Each point is reached from the start by the listed moves, each made once or not at all, plus a little noise. Is the number of moves made odd or even? Then give how often each move was made.

Moves:
(1): [59 -28 -47 -17 24]
(2): [-19 61 -8 -37 36]
Start: [14 0 32 -3 -2]
Points:
[-3 58 24 -38 36] -> odd (0, 1)
[56 31 -22 -58 59] -> even (1, 1)

Moves:
(1): [71 3 -20 2 13 -11]
(2): [-3 35 -13 -33 -12 -18]
(3): [29 41 32 -1 33 15]
(4): [-13 10 -35 18 31 6]
(5): [-7 -2 35 -45 2 -15]
(6): [1 -10 -24 -17 3 39]
Start: [0 17 14 -10 -14 -20]
Points:
[52 18 -28 -52 36 1] -> even (1, 0, 0, 1, 1, 1)
[95 49 37 -70 38 8] -> even (1, 0, 1, 0, 1, 1)
[23 56 81 -57 22 -19] -> even (0, 0, 1, 0, 1, 0)
[-24 59 1 -70 8 -47] -> odd (0, 1, 0, 1, 1, 0)
[14 92 -26 -44 42 22] -> even (0, 1, 1, 1, 0, 1)

Moves:
(1): [26 5 -4 -20 8 11 -9 -18 5 14 -8 7 -17 9]
(2): [-26 -3 17 18 -14 -11 2 -4 -1 6 16 8 52 -24]
(3): [-19 1 22 -20 -13 -10 -3 -1 -11 23 31 -2 8 -9]
(4): [4 0 2 21 -28 4 1 8 -20 6 19 6 -14 -23]
(5): [16 -40 21 6 7 -24 15 -11 -4 -6 -2 2 -1 7]
(6): [-3 2 8 6 12 20 7 -1 -5 6 -21 1 -4 4]
(7): [0 -5 -5 -8 -30 19 40 -5 3 2 -4 20 -1 -9]
(8): [0 -3 2 0 -15 -18 6 29 21 22 -18 19 -9 -13]
(9): [5 2 2 -3 -5 1 -5 -5 26 -4 2 -11 -9 3]
(10): [-3 -7 -29 -18 14 16 21 -15 10 27 23 -6 -9 -4]
(11): [15 13 6 -11 20 2 6 2 17 2 8 10 -9 1]
(12): [-21 -7 -1 12 -6 -3 0 -14 2 -8 6 29 -19 9]
Start: [-5 2 -23 7 19 18 -18 -6 -24 -6 0 -3 -3 2]
Points:
[25 -29 -15 8 19 0 33 7 -8 47 29 30 -44 -30] -> odd (0, 0, 0, 1, 1, 0, 0, 1, 0, 1, 1, 0)
[-30 1 -3 -27 8 27 9 -9 -3 95 19 25 15 -41] -> even (1, 1, 1, 0, 0, 1, 0, 1, 0, 1, 0, 0)
[-24 -43 -7 14 41 2 28 -47 -1 13 50 44 8 -6] -> odd (0, 1, 0, 0, 1, 0, 0, 0, 0, 1, 1, 1)
[-55 -47 48 14 -45 -5 47 -18 12 34 12 64 21 -30] -> even (0, 1, 1, 0, 1, 1, 1, 1, 1, 0, 0, 1)
[8 -30 16 30 -11 39 48 -31 -3 -8 7 55 -58 -5] -> odd (0, 0, 0, 1, 1, 1, 1, 0, 1, 0, 1, 1)
[-2 -9 -45 5 -35 62 49 3 10 56 5 26 -49 -40] -> even (0, 0, 0, 1, 0, 1, 1, 1, 1, 1, 0, 0)
[-6 -11 -48 -21 -1 70 42 -34 39 48 -21 58 -74 4] -> odd (1, 0, 0, 0, 0, 1, 1, 1, 1, 1, 0, 1)
[-19 5 -18 -47 7 51 53 2 8 73 18 32 -27 -27] -> even (0, 0, 1, 0, 0, 1, 1, 1, 0, 1, 1, 0)
